Every row gives one point. The points of each table are mixes of a few directions, plus a little noise. How many directions does each table use, and how many do they share? Where both have some left over, give the other angles between the two spaces (their principal angles), to ten degrees, smallest first.
In the rows, zero is written as 128.

First (4 x 3):
[[115 141 135]
 [ 84 173 152]
 [114 143 136]
 [199  56  89]]
Second (4 x 3):
[[153 104 114]
 [168  88 106]
 [ 56 201 167]
 [136 121 124]]
Directions: first 1, second 1, shared 1

First (9 x 6):
[[204 140 121 212 150 182]
 [ 91 112 130  82 124 157]
 [109 138  77  82 147 177]
 [101  93 173 112 109 152]
 [125 119 136 126 127 149]
 [164 132 126 167 139 166]
 [182 161  98 183 147 114]
 [ 69 124 143  73 104  38]
 [103 135 149 118 106  18]]
Second (6 x 6):
[[106 149 108  84  86 117]
 [108 178 133  48  60  78]
 [133 102 112 166 158 162]
 [139 151 168 103 115  84]
 [156  79 140 214 205 168]
 [127 109 107 154 146 158]]
Directions: first 3, second 2, shared 0; angles 40, 40

First (10 x 9):
[[127 136 142  74 104 147 101 159 124]
 [122  82 114 183 126 150 111  33 105]
 [119  77 146 201 144 134 135  85  84]
 [118  66 155 219 164 131 149 116  90]
 [144 202  67 119 140  75 167 109 192]
 [101  66 156 163 152 163 124  93 126]
 [115 188 134  29 113 121 130 151 177]
 [124 152 151  74 114 127 124 172 128]
 [171 202  99 127 105  60 152 177  96]
 [139 108 115  91 118 172  86 184 157]]
Second, 9 rows:
[[126  90 160 102 167 149 101 104 116]
 [103 168 151 146 100  77 223 123 140]
 [117 139  90 187 111 109  69  91 120]
 [135  80 148  73 138 149  90 146 169]
 [123 180 133 139  59 131 213 136  64]
 [126  76 164  77 154 143  99 129 164]
 [139 153 149  87  65 162 205 170  77]
 [151 142  57 196 210 120  59 115 133]
 [134 124 102 142 151 112  97 137 170]]
Directions: first 5, second 5, shared 2; angles 30, 50, 70

First (11 x 11):
[[136 167 110 144  85 142 137 125 145  96 177]
 [ 96 130 117 106 116 100 117 140 109 120 114]
 [105  67 180 129 164  59 127 137  82 153  81]
 [151 140 126 141  89 143 142 129 129 120 155]
 [ 66 155 103 119 161  96 103 127 143  93 131]
 [159 120 141 124  22 114 155 152  77 127 140]
 [144  79 171 142 178 116 134 121 117 163  98]
 [145 122 142 144 122 133 140 124 130 128 141]
 [177 159 116 161 127 197 144 104 180 121 178]
 [ 85 158  77  89 208 162  88 115 174 126 102]
 [144 109 126 103 142 148 125 131 121 162  92]]
Second (10 x 11):
[[138 158 147 121 124 115 134 113 146 134 111]
 [115 175 174 135 128 145 161 156 153 139 108]
 [130 186 168 153 148 148 106 139 127 134  99]
 [149 146 148 102 110  98 134 134 148 119 111]
 [114  41  77 172 130 189 122 117 110 120 182]
 [120 160 110  29 140   7  88 176  63 118  95]
 [124  86 103 157 138 163  98 136 103 115 152]
 [107 101 118 139 113 154 196  97 164 154 154]
 [154 100 122 130 110 131 117 123 142 108 137]
 [128 127 114 140 138 131 120  89 124 141 131]]
Directions: first 4, second 5, shared 0; angles 30, 60, 90, 90

First, 11 rows:
[[150  89  91 154 105 146  73 138 118 120 118 124 124 107]
 [132 120 121 133 124 131 117 130 126 126 126 127 127 124]
 [133 119 120 134 122 132 115 130 126 126 125 127 127 123]
 [146  97  99 148 110 142  85 136 120 122 120 125 125 111]
 [127 130 130 127 129 127 131 128 129 128 129 128 128 129]
 [ 97 181 178  93 160 104 202 115 141 138 142 134 133 157]
 [ 78 214 209  71 180  89 249 107 150 145 151 137 136 175]
 [144 100 102 146 111 141  89 135 121 123 121 125 125 113]
 [137 113 114 138 119 135 107 132 124 125 124 126 126 120]
 [127 130 130 127 129 127 131 127 128 128 129 128 128 129]
 [136 114 115 137 119 134 108 131 124 125 124 127 127 120]]
Second:
[[ 99 123 134  98 139 169 102 122  98 124 171 132 124  69]
 [145 115 118  97 105 130 150 177 148 134 181 140 133 119]
 [108 138 137 150 150 135 104  85 105 123  91 119 123 123]
 [144 129 125 142 121 106 144 134 145 130 110 126 130 158]
 [157 120 117 120 104 107 159 171 161 134 147 135 134 154]
 [157 116 115 106  99 115 161 183 161 135 169 138 135 140]
 [143 135 127 162 128  97 140 116 144 129  78 121 130 174]
 [125 134 132 148 137 120 123 106 124 126  95 122 127 142]
 [108 123 131  98 132 161 110 131 107 126 170 133 125  81]
 [132 138 131 162 136 106 129 102 131 127  75 119 128 163]
 [ 90 134 141 128 156 162  88  82  85 120 120 122 121  85]]
Directions: first 1, second 2, shared 0; angles 80

First:
[[110 127 125  91 142 164 132 157 136  89 121 142  96 114  94 161 111 123
  138 136]
 [121 149 128 102 168 133 172  76 108 116  90  97 135  82 144 139  57 131
  152  91]
 [146 164 102 181  97  82 129  64 105 110 153 136 167 102 238  79 143 149
  163 129]
 [134 147 146 120 117 154 119 244 138 156 102  85 132 165 112 134 140 169
  116 173]
 [ 39  61  74  61 120 145 131 136 198 103  93 124  90 243 181 231 172 145
  146 150]
 [139 147 143 114 130 161 119 181 122 100 130 144 111  96  79 131 116 124
  128 146]
 [166 151 168 128 148 131 142  51 110 114 124 146 159  69  83  96 102  69
  104  76]
 [144 120 150 139 120 123 115 164 137 178 126 113 143 163  96 116 155 124
   93 135]
 [123 104 107 173 114  82 110 127 119 191 157 114 129 159 164 107 149 159
  123 139]
 [100  76  97 156 154 110 102 162  99 177 189 145  49 106  77 130  99 160
  129 141]
 [184 171 167 141  97 124 131  44 135  73 124 166 199 102 143  84 168  57
  112  94]]
Second (8 x 20):
[[142 142 156 118 131 121 133 113 152 117 130 118 150 139 137 121 134 125
  115 112]
 [113 142 152  83 204  60 176  71 194 116 143 112 140 163 137 170 104 182
  128 119]
 [132 104 158  86 147 161 126 150 141 114 168 117 137 121 116 142 146 153
  110 103]
 [136 110 170  77 164 141 148 144 153 113 196 137 141 116 111 147 157 203
  104 110]
 [134 160  88 225   7 150  75 176  72 148  80 177  60 109 110  67 106  72
  134 172]
 [109  99  90 138 139 136 132 140  87 145 133 142 119 105 120 141 137 140
  150 152]
 [150 165  74 226  49 122 106 103  55 159  38 136 161 116 165  70 133  30
  158 165]
 [109  98 140  73 182 137 127 127 167 115 133  87 117 152 126 166 105 119
  127  96]]
Directions: first 6, second 5, shared 1; angles 30, 50, 90, 90

First (8 x 24):
[[163 105  37 179 136 165 131 126 133 106 121 145 128 208 187 100 149  76
  129 166 143 222 156  82]
 [169 102  21 187 138 171 132 127 133 103 120 148 129 221 196  96 152  67
  129 172 146 237 161  75]
 [ 96 148 211  82 121  94 125 129 124 148 134 112 127  55  75 153 109 176
  127  94 114  42 102 170]
 [ 90 153 228  72 119  88 125 130 123 152 136 109 127  40  63 158 106 185
  127  87 111  25  97 178]
 [139 121  97 145 131 140 129 127 129 121 126 134 128 155 148 119 135 111
  128 141 133 159 137 113]
 [151 113  66 163 133 153 130 127 131 113 124 140 129 182 168 109 142  93
  128 153 139 192 147  97]
 [131 126 121 132 129 131 129 128 128 126 127 130 128 134 133 126 130 124
  128 131 129 135 130 125]
 [ 85 156 241  65 117  82 124 130 123 155 136 106 127  29  55 162 103 192
  127  81 109  11  93 185]]
Second:
[[165 129 123 150 113  91 134 180 125  96 149 234 180 105 165 166 118 175
  174  67  92  86 221  38]
 [101 162 175 178 108 195 102  94  63  73 150  95  93 150 128  96 106 149
  112 151 113 155 114 156]
 [110 130 176  63 147  92 126 125 140 192  88 112 117 119 126 170 151 111
  131 152 155 108 117 170]
 [106 160 229 123  89 140 114  99  98 116 114  64 117 132 120 114 143 111
   71 142 120 123  88 185]
 [148 106  75 130 119 131 134 121 159 145 110  92 137 171 143 105 156  63
   95 150 149 173 102 125]
 [133  73  58 174 182 151 194 121 180  73 158 126 112 106  86  73 126 103
   81 140 114 192  98 148]
 [178 103  68  77  96  34 133 191 191 188 117 186 214  99 141 176 144 130
  164  46 128  43 172  39]
 [129 102  63 145 185 153 147 123 139 130 129 155  99 147 137 123 126 120
  156 168 147 181 140 128]
 [ 80 177 177 116 109 168  67  96  60 139 138  86  91 121 104 134  85 188
  165 133 137  83  99 167]]
Directions: first 1, second 6, shared 1

First (8 x 32):
[[143 166 139 147 113 125 157 173  80 136 132 125 106 138 129 153 116 135
  133 127 166 123 158 100 117 148 173 117 110 163 121  95]
 [145 108  77 115 106 171  93  43 195  97  90 189 129 114 111  91 129 249
  144 116 133 154  71 182 125 112  75 150 125  57 168 184]
 [166  98 119 167 143 145 128 171  93  73 136  91  88 128 133  68 167 160
   65 188  85 129 168  75  77  78  73 159  93 118 139 156]
 [150 147 142 150 132 107 124 165 116 112 162 112  83 171 112  94 179 123
   81 163 112 115 135  61 116  47 115 134 142 110  94 159]
 [124 151 111 115 142 131 142   9 148 159  70 167 174  98 150 115 116 139
  190 108 157 135 122 226 182 164 116 106 101 115 142 121]
 [107 134 157 119 119 113 139 207  99 148 164 103 133 139 124 190 103  64
  132 110 137 121 136  90 126 161 195 117 159 176 109  86]
 [145 107 138 132 178 124 161 187  47 147 151  79 180 117 161 154 151  29
  158 170 104 148 164 128 167 143 198 139 166 144  99  82]
 [ 45 115 145  85  91 110  78  70 243 147 121 158 129 123 103 160  58 127
  121  38 129  98  71 164 114 168  78 105 130 142 157 143]]
Second:
[[124 108 110  88 128 137  90  79 122 147  95 114 172 101 112 107  91 121
  160 111 117 144 105 164 159  97 119 115  74 122 162 170]
 [160 125 146 115  80 142 122 102  63 128 169 190  64 114 149 121 111 144
  106  73  81 162 102 150 103 129 106 134 143 156  76 112]
 [101 142 108 150 150 111 162 153 188  72  69  87 125 142 130 120 154 159
   98 184 222  59 177 120 130 191 145 134 134 147 173 156]
 [144 133 136 125  74 137 140 109  71  92 130 185  34 109 157 109 121 176
   81 102 145 120 132 165  91 168 103 136 127 197 103 137]
 [124 111 122 108 162 132  91 113 151 182 138  93 218 129 100 138 111  75
  185 118  75 167  98 113 170  64 141 116 113  63 143 122]
 [139 138 129 144 136 127 150 136 162  93 138 127 112 157 139 129 141 138
   93 117 134 111 140 101 127 170 148 143 198 114 103 103]
 [118 158 117 175 151 109 194 168 214  34  91  98  85 175 149 124 175 173
   52 172 228  39 193  88 114 244 163 154 217 141 130 120]
 [123 128 154 149 146 123 123 178 111 194 182 126 162 136 112 169 150  77
  175 152  77 168 117  92 118  60 127 119 114  92 115  86]
 [120 105 135  96 121 137  79 113  70 209 141 133 179  88 103 135 100  86
  202 124  72 186  88 157 140  31 101 103  32 120 151 145]]
Directions: first 6, second 4, shared 0; angles 40, 40, 70, 90

First:
[[ 84 131 132 131 109 139 117 128 160 140  97 145  75 132 141 108 110 117
  127 122 179 154 155  45 120 104 172 100  72 117 114 130]
 [168 127 149 121 150 108 135 138  94  89 158 102 168 126 104 157 172 128
  160 115  69 105 125 159 125 154 101 146 180 160 145 127]
 [156 122 112 138 150 118  91  88 117 108 138 122 146 107 132 127 129 121
  152 129  96 118 135 125 140 158 122 134 121 145 145 105]
 [159 148 150 144 173 128 126  94 114 112 124  86 172 117 121 141 176 139
  161 175  87 165 109 158 154 101  93 176 171 108 109 122]
 [116 138  75  38  87 142 143 165 132 172 164 240 150 195 182  95  55 127
   58 111 156  29 109 230  42 151 101 110  75 135 159 224]
 [101 154 137 134 116 161 182 148 139 172 105 117 141 145 129 123 143 152
   81 177 157 163  97 182 138  69  94 159 154  60  83 154]
 [104 150 112 121 116 157 129 115 141 152 118 145 140 132 145 114 137 133
  101 152 148 129 136 124 116 115 107 146  97  93 111 153]
 [156 131 207 143 183 101 138 134 116  80 112  65 124 127  99 159 180 125
  213 137  93 195 117  90 150  82 152 141 193 146 108 105]
 [140  93  93 160 109 110 105 121 120 118 141 115 112  90 109 135 104 121
  121  95 121 103 144 114 159 184 142 101 129 158 160  72]
 [141 109 130 122 146 102 104 118 141 127 112 147  90 138 149 113  61 118
  153 118 145 149 108 125 130 114 180  88 110 151 135 113]
 [ 82 110 104 157  64 138 140 162 132 131 133 122  90  98  95 137 145 120
   86  80 157  97 177  57 138 172 142 103 106 132 140 102]]
Second:
[[139 115 140 159 139 117 136 127 125 126 117  95 118 112 113 137 125 135
  137 136 127 163 111 139 163 113 139 127 164 123 120  93]
 [ 83 129 162 135 110 131 153 163 153 137  95 123  69 141 122 125 122 123
  130 119 177 172 137  59 126  82 177 101 117 116 101 129]
 [197 148 149  95 205 110  88  71 107  90 147 128 191 143 154 129 145 128
  198 160  59 131 101 176 114 121 100 167 145 150 135 151]
 [149 108 146 179 147 110 141 126 124 124 110  73 114 102 102 144 122 141
  144 144 122 186  98 148 187 104 144 126 188 120 114  68]
 [103 109 107 161  87 133 149 152 132 148 122 116 101 108 106 132 117 134
   85 114 156 126 135 124 154 141 135 111 138 116 129  98]
 [ 96 157 131  66 114 147 118 136 142 131 134 188 126 168 160 109 135 111
  128 114 145  88 160  79  54 129 130 124  57 135 131 201]
 [122 155  69  54 101 156  95 113 117 133 177 213 186 151 166 107 137 116
   91 106 108   7 168 147  45 203  68 146  46 144 168 209]
 [136 104 119 175 119 120 142 134 122 135 121  89 118  97 102 140 121 140
  111 131 129 150 112 152 180 131 131 122 171 119 126  76]]
Directions: first 6, second 3, shared 3

First:
[[164 104 158 116 133 107 100  99  85 120 153 130 109 132 103  98 169 136
  154  92 181 110 135 135 149 132 133  94 164 140 129 123]
 [ 93 164 112 168 177 148 127 132  90 128 192 147 109 124 152 168 112 150
  116 100 151 169 135 115 109 161 108 194  81 177 107 199]
 [159  60 168 115 102  54 127 120  81 108 131 164 101 157 112 116 155 123
  186 112 172 101 160 136 149 109 133  73 180 116 126 103]
 [106 156 111 101 136 156 112 146 186 150  65  93 142 140 120 102 129 105
   94 138 120 132 112 149 129 117 147 113 124 108 127 103]
 [139 150 122 165 140 207 116 143 169 177 130  99 155 110 161 136 136  73
  102 180 151 152 112 121 139 144 105 189  68 112 140 138]
 [150 148 137 166 124 167 153 117 110  99 171 126 150  81 109 125 122 145
   97 137 124 137 146 101 138 146 113 160 104 141 142 174]
 [140  99 151 128 126  83 132 120  83 102 150 155 105 139 112 125 138 148
  151 102 151 118 151 127 135 126 131 105 154 142 122 139]
 [163  72 135  81  72  62 131  95 122 121 108 137 124 134 129 129 132 141
  192 128  80  74 105 136 122  95 134  61 192 105 137  53]
 [ 74 154  96 119 116 133 167 174 189 121  62 123 146 137 137 144  72 126
   92 158  52 141 126 131 104 114 138 139 105 103 125 118]
 [ 93 175  95 122 155 164 119 136 162 150 114 104 135 123 141 135 109 135
   97 125  99 145 100 131 108 137 130 153 101 141 121 138]]
Second:
[[154 165 142 143 142 182 144 131 107 105 151 110 140  83 103 105 136 144
   82 134 143 122 141 112 151 152 132 152  84 140 135 153]
 [116 137 118  82 118  89 149 157 131  97 108 169 108 118 136 130 100 143
  169 108 104 114 124 121  93 121 143 123 143 129 114 128]
 [189 130 156 165 100 171 153 116 123 100 177 140 161  62 113 112 138 109
  127 158 152 135 150  93 145 143 107 162 126 122 157 179]
 [ 75 112  73 124 109  58 113 123 133 157 103 115  92 170 147 136  99 154
  130 113  98 133 148 128 103 138 128  76 137 131 131 110]
 [117 133 144  99 150 118 135 151 108 109 101 133 112 146 110 119 132 144
  119 111 132 107 130 145 137 117 153 113 119 129 107 103]
 [125  51 166 201 156 188  46  65 204 248 124  78 199 233 164 183 199   7
  127 179 167 187  59 203 174  64  85 153 186  87 133  81]
 [121 118 130  96 111  75 151 153 110  93 107 160 102 131 118 119 110 148
  154 112 119 107 151 123 116 122 146  99 143 124 119 120]
 [105 172  90 137 149 170 112 119 151 157 136  94 136 114 145 135 116 139
   93 128 108 146 105 123 112 150 120 156  93 146 131 143]
 [134 143 119  93 151 113 115 118  80 125 156 134  93 119 139 134 134 172
  155  86 127  99 103 126 112 145 136 126 116 163 109 112]
 [163 106 164 141 126 131 131 119  93 114 147 131 131 125 108 117 154 126
  128 132 159 114 144 129 159 126 128 120 131 125 132 124]
 [110 142 105 127  96 115 159 157 167 104 102 146 136 106 127 119  89 122
  124 144 101 144 154 106 104 130 130 129 132 111 141 158]]
Directions: first 6, second 6, shared 3; angles 40, 50, 90

First:
[[114 154 146 121 155 137 100 125 117 123 123 110 183 143 114 120 131 147
  115 137  97 105 105 147 154 116  83 119 127 126 112 125]
 [149 121 127  85 155 135 102 105 141 177 105 115 184  94 100 101 123 101
  115 144 106  22 138 136 123  89 138 127  89 134  93 111]
 [118 166 156  92 187 145  69 109 118 147 107  90 249 132  90 101 130 143
   99 151  63  31  97 164 168  86  60 113 105 129  81 114]
 [130 126 127 127 127 128 128 127 129 130 127 128 127 126 128 127 128 126
  128 128 128 125 130 127 126 127 131 128 126 128 127 128]
 [114 137 134 147 122 127 134 138 119 103 138 130 114 148 138 139 131 146
  131 123 132 173 118 129 137 144 112 126 147 124 141 136]
 [133 106 112 151  93 118 163 140 133 114 141 150  56 127 152 144 128 121
  145 113 166 189 145 107 106 154 167 136 143 128 156 137]
 [133 111 115 142 103 121 153 135 133 121 136 144  77 125 144 139 127 120
  140 118 156 167 142 113 110 145 158 134 136 128 147 134]
 [147 108 117 110 125 126 131 119 141 157 120 133 123 101 122 119 124 102
  129 131 136  88 147 120 109 115 161 133 108 132 120 121]
 [115 131 128 156 110 124 146 143 120  97 142 137  90 150 146 146 132 144
  137 117 143 196 123 122 130 153 123 129 153 125 151 139]
 [116 123 122 164  96 119 158 147 122  92 148 146  63 149 155 152 131 142
  143 112 158 220 129 114 122 163 138 132 159 124 161 143]
 [139 122 125 112 134 129 121 120 134 146 120 126 143 113 119 119 126 116
  124 133 123  91 134 129 123 114 137 128 113 130 117 121]]
Second:
[[133 111  94 122 115 131 126 122 110 106 120 133 140  89 140 147 118 139
  152 146 124 154 130 131 163 147 141 126 142  98  98 110]
 [103 150 140 133 128 135 104 144 145 135 121 147 143 124 136  98 119 125
  109 118 123 126 144 124  84 104 118 116 139 162 129 154]
 [161 154 144 127 134 133  82  91 124 121 145 117 115 143 115 164 155 114
   91 131 214  87  76 156 108 153 121 148 142 105 188 123]
 [144 136  92 131 128 125  97 106 144 133 125 134 145 116 136 112 125 139
  123 135 124 154 138 154 104 126 110 120 153 130 101 164]
 [156 119 133 131 130 143 150 158 120 125 115 116 105 125 117 149 122 138
   95 101 119  88  99 109 116 137 122 139 105 125 159 133]
 [152 109 118 117 116 146 137 131  88  93 117 120 115  90 130 189 125 135
  126 136 160 104  87 121 172 169 148 146 123  75 150  79]
 [ 99 104 138 117 116 136 162 151  98 103 117 134 128  99 136 152 116 126
  165 141 120 131 131  96 185 140 164 131 117 106 118  68]
 [111 127 139 138 139 102 153 123 157 164 145 123 127 177 122  75 134 122
  153 124  80 156 173 129 118  95 118 117 115 169  99 157]
 [ 89 139 139 128 129 102 117  91 137 137 153 134 146 153 133 102 143 110
  177 160 137 171 165 145 152 116 138 116 144 135  97 114]
 [123  98 137 134 136 119 202 173 138 153 120 114 109 159 117  98 115 135
  140 100  41 129 156  94 134 102 127 125  82 162 107 144]
 [142 159 131 132 135 134  81 116 149 136 130 134 133 135 125 119 137 126
   80 116 165 105 111 147  68 122 105 129 147 144 159 168]]
Directions: first 2, second 5, shared 0; angles 80, 80

First (11 x 32):
[[126 137 175 131 157 155 158 116 128 109 167 124 178 136 129 137 119 177
  118 110 156 121 110 144 150 165 147 145  72 108 101  70]
 [133 141  88 115 133 145 120 170 102 137 120  97  76 132 106  91 163  93
  143  92 111 122 155 126 142  69 137 151 175 154 123 171]
 [126 120  84 117 176 125 182 128 126 132 159 106  72 148 120 131 101  70
  129 141 120 149 108 133   7  93  64  98 178 108 145 181]
 [132  91 112 136  62  48  46 105 159 174  30 161 134  97 132 149 151 108
  149 156 141 166 154  96 171 148 143  84 132 141 159 142]
 [121 148  96 169 126 149 190 134  57 136 162 100 144 112 140 102 135 101
  110 125  68 110 143 124  91  99  84 200 153 132 149 160]
 [129 136  70 141  63  65  36 108 142 116 106 134  98 110 109 108 164  82
  118 140  75 154 132 120 133  98 119 139 186 160 187 185]
 [133 138 145 118 184 140 145 130 123 123 164  82 151 142  88 114 162 146
  138  60 181 158 121 150 158 134 162 151  89 113  99  90]
 [135  97 153 102 105 124  90 158 151 174  37 156 116 120 140 144 135 146
  166 131 174 118 167 104 205 139 178  78 110 143  95 111]
 [129 140 180 109 185 198 187 157 114 118 165 112 149 149 129 126 116 179
  133  92 169  97 125 145 157 140 159 143  79 114  68  73]
 [123 141 118 147  64  78  49  76 168  76 145 167 140 118 134 136 119 131
   91 175  77 136  92 133 117 149 113 129 144 137 183 137]
 [120 119 186 122 154 182 206 127 139 114 154 169 149 144 182 170  44 175
  113 185 136  77 101 131  76 172 101  91  90  98  97  87]]
Second (8 x 32):
[[122 155 196 161  99 169 141  98 122  73 180 165 210 122 166 145  95 209
   82 158  97  76 107 141 163 188 137 178  68 124 121  60]
 [145  80 140 159  88 134 105  89  70 113 127 167 140 145  91 209 157 117
   76 153  98 193 187 107  58 156  47 144 181 133 163 169]
 [132 109 124 111 112  86  78 148 154 182  41 124 124 109 120 115 162 125
  178 103 180 148 152 110 214 128 192  95 106 140 112 116]
 [130 146 121  80 160 111  87 128 204  91 156 119  82 151 107 108 120 130
  143 113 163 136  78 154 130 115 165  80 125 122 116 115]
 [127 105 132 170  82 124 154 136  64 198  58 138 180  83 155 137 148 126
  139 139 115 120 191  91 174 143 124 163 113 139 130 128]
 [114 148 108 118 134 105 146 140 171 151 114 118 122 109 167  87  92 121
  159 142 132  86  92 130 146 113 157 103 104 124 123 116]
 [130 154  78 104 197 154 181 169 109 132 171  64  70 147  98  81 144  81
  150  77 131 127 120 149  85  57 122 143 164 128 114 164]
 [128 135 118 122 144 139 137 115 133  83 182 131 101 151 115 140 108 116
  103 142 104 138 101 146  52 121  87 121 161 120 143 151]]
Directions: first 6, second 5, shared 4; angles 70
